Each row of a before or after table is a point. One or more steps were done to the points. Then noise was added and the rows were shuffled. The steps act on how far a point lies along the listed directions, d1 being the first. What was done? A step turns or swaps two directions, mirrors them in a line or flattens them onto one, adds a multiple of one to another, or multiplies one. Angles are multiples of 10 degrees, from the lower direction toward the higher: turns from -170 to 170, lines from 10 to 170 but not 90. Use the fewest steps. Two steps may share a direction if one is a turn and the other turns, adds or multiplies; they go together, in the order done. Otherwise the lowest direction goes first.

Directions:
(1): [-39  47]
(2): [-47 -39]
Before, 8 rows:
[[ -7 -70]
 [-23  38]
 [ -3   5]
 [-14 -12]
 [ 26 -46]
 [ 39  66]
 [ 87 -41]
 [-26  26]]
After, 8 rows:
[[ 34 -69]
 [-54  41]
 [-53   4]
 [ 10   3]
 [ 37   4]
 [ -6  19]
 [-79 -57]
 [ 42  -1]]
Steps: turn d1 and d2 by -120 degrees

Directions:
(1): [-46  47  56   0]
(2): [-44   9 -44  60]
(3): [ 30 -27  48  60]
Before:
[[-90  50 -67  43]
 [-27  -5  -5 -33]
 [-13 -10  27  49]
 [-29   8  15  28]
 [ -8  -8   2  48]
 [ 11 -26  -5  18]
 [ 14 -14  34  27]
 [  7  11 -20  -9]
 [  1  32  28 -12]
 [ -7  18  49  18]
 [ 17 -24  13  -5]
 [ 31 -79 -15   5]
 [ 29 -15  27  15]
 [-10  -4  59   9]]
After, 14 rows:
[[-18  -4  54  17]
 [ -6  33  24  -3]
 [  8  12 -18 -12]
 [ -9  -8   3  50]
 [-97  50 -71  49]
 [ 19 -25  18  -9]
 [ 16 -15  31  29]
 [ 29 -18  30  14]
 [-14  21  42  28]
 [ 15 -23  -2  14]
 [-29  -4  -7 -32]
 [ 42 -82  -4 -12]
 [-33  10  10  35]
 [-16 -10  23  55]]
Steps: add 0.3 times d1 to d2

Directions:
(1): [-20 -50   7 -80 -18 -41]
(2): [ 46 -25 -87  -4  27 -11]
(3): [-27 -15 -29 -26 -28  90]
(4): [-35 -47  19  13  84  17]
(5): [ 65 -61  42  20 -24  21]
(6): [-50 -43 -27  60 -43 -27]
Before (12 x 6):
[[ -1  -1 -59 -34  34  27]
 [ 20  28 -19 -46  -1  20]
 [-31 -18  10  17   5  -1]
 [ -2  41   3  -3  -3  46]
 [-23   3 -56  -1   0 -32]
 [ 47  50   0  -4 -19  27]
 [  2   0 -57  49  12   6]
 [ 20   9  30  34  15  18]
 [-34   8 -11 -29 -20 -25]
 [ 42 -41  22 -29  36 -21]
 [-18  41 -34 -62 -35  24]
 [-30  -8 -24  17 -32  11]]
After (12 x 6):
[[  4 -46   9  16  95  59]
 [ 19   6 -23  18  10  44]
 [ 36  13  56 -41 -28 -24]
 [-26 -21 -17   3  25 -30]
 [-33  -4 -24  25  14   9]
 [-63   4  21  35  24  31]
 [ 10  39 -22  -5 -63 -19]
 [-11 -35  24   5  64  26]
 [-33 -48  -8  22  89  25]
 [-33   3  46  16  11  27]
 [ 38  25  -9  -5 -35  21]
 [-73 -26  15  19  38 -14]]
Steps: flatten d1 and d3 onto the line at 140 degrees; turn d2 and d4 by 150 degrees; multiply d4 by 2.5; flatten d5 and d6 onto the line at 130 degrees
